Rows are points. Each table stands for the endless flat space through its points: a line for two points, a plane for three, and so on. Write the one point that lies in both, or say that there is none.

First (2 x 4)
[[ -2.4  19.4 -13.6  -3.8]
 [ -9.2   4.2  -8.8  10.6]]
Second (3 x 4)
[[  9.4  -3.1 -22.0   7.9]
 [ -7.4   6.7  -2.5 -16.9]
 [-21.8  23.5   2.9   5.9]]
They share: no point

First (4 x 8)
[[ -6.3  20.5  -1.8  13.0  -3.9  15.1   7.1   0.2]
 [ -5.2  17.2   0.5  14.1   0.3  18.1   5.4   5.2]
 [-11.8  20.4  -7.9  15.4  -5.3   4.9   2.0  -6.9]
 [  3.4   1.4   8.1   6.8   0.3  37.7  20.0  20.7]]
Second (3 x 8)
[[ -8.1   4.2  -7.4  18.0 -13.6  16.9  -1.7  16.2]
 [-10.2   4.2 -10.7  16.8  -7.0   5.2  -1.4   6.6]
 [-10.3   7.4  -8.1  13.1  -2.2   5.0   2.7   1.9]]
They share: no point

First (3 x 11)
[[  7.2 -11.5  -4.9  -9.4  -5.2  11.1   7.5   8.6  20.0   7.0   4.7]
 [  3.3 -15.5  -5.1  -9.9  -3.1  11.0   2.2  11.8  19.2   8.8   2.4]
 [ 14.1 -15.5   5.4  -7.2 -14.5   6.8   9.7  10.9  28.5  -2.9  12.9]]
Second (3 x 11)
[[  5.7 -15.1 -19.8 -11.9   2.7   8.3  15.0  12.3  17.6  23.0  -0.7]
 [  6.3 -14.0 -19.6 -13.5  -0.4   9.8  14.4  11.6  14.3  19.7  -3.8]
 [ 10.0 -14.6 -22.5 -18.7  -7.5  12.5  14.7  13.2   5.3  15.3 -13.3]]
They share: no point

First (6 x 14)
[[ -1.0  -2.7  -8.0   3.7   0.6   9.0   6.4  14.2   7.0   4.7 -13.5 -32.1
   -7.1   4.4]
 [ 11.6 -11.4   5.1   5.4  10.8   4.3  24.2   6.5 -17.7   5.1 -34.8  -8.6
    8.0 -15.2]
 [ -7.7  -2.7   1.0 -10.0   1.5   3.4  22.3  26.1 -12.6  -3.5 -17.2 -14.9
   -5.5   2.5]
 [-21.5   0.1   1.5  -9.9   2.4  15.2  -4.8  13.0 -18.2 -26.9   9.8   7.5
    5.5  -6.3]
 [ -3.2  -3.8 -19.9   3.4  13.5   5.3  -6.1   4.7   6.5  -3.4 -13.0 -24.1
  -16.4  13.3]
 [-25.7   2.6 -10.5 -20.8  -2.6  22.5  -4.4   4.8  -4.4 -13.6   0.4 -15.6
   -8.8   6.8]]
Second (5 x 14)
[[  7.7  -3.0 -20.4  -4.2   3.5  23.6 -17.2  11.8  -1.8   4.2   1.1 -34.9
    3.7  -9.5]
 [ -2.7  -0.4  13.0  13.0 -18.2   2.2   9.4  -1.7 -23.6 -15.4 -19.3  -9.1
   11.3  -5.0]
 [ -7.6 -13.1 -12.7  -5.6  10.2  12.1  -5.0  11.7  -0.4  -1.1  -5.8 -19.9
   -1.9   4.1]
 [  1.3  -3.3  -2.8   4.1  -6.1  11.7  -2.3   5.2 -10.9  -4.9  -9.6 -20.4
    7.2  -6.2]
 [-24.0  -0.1  -6.1 -14.4  12.1  10.7  12.4  19.4  -8.2 -15.9  -8.6  -6.5
  -15.5   9.0]]
They share: [ -8.8  -2.5  -3.8  -4.3   2.7  11.4   5.1  11.8  -6.4  -7.2  -8.7 -14.2
  -2.1  -0.7]
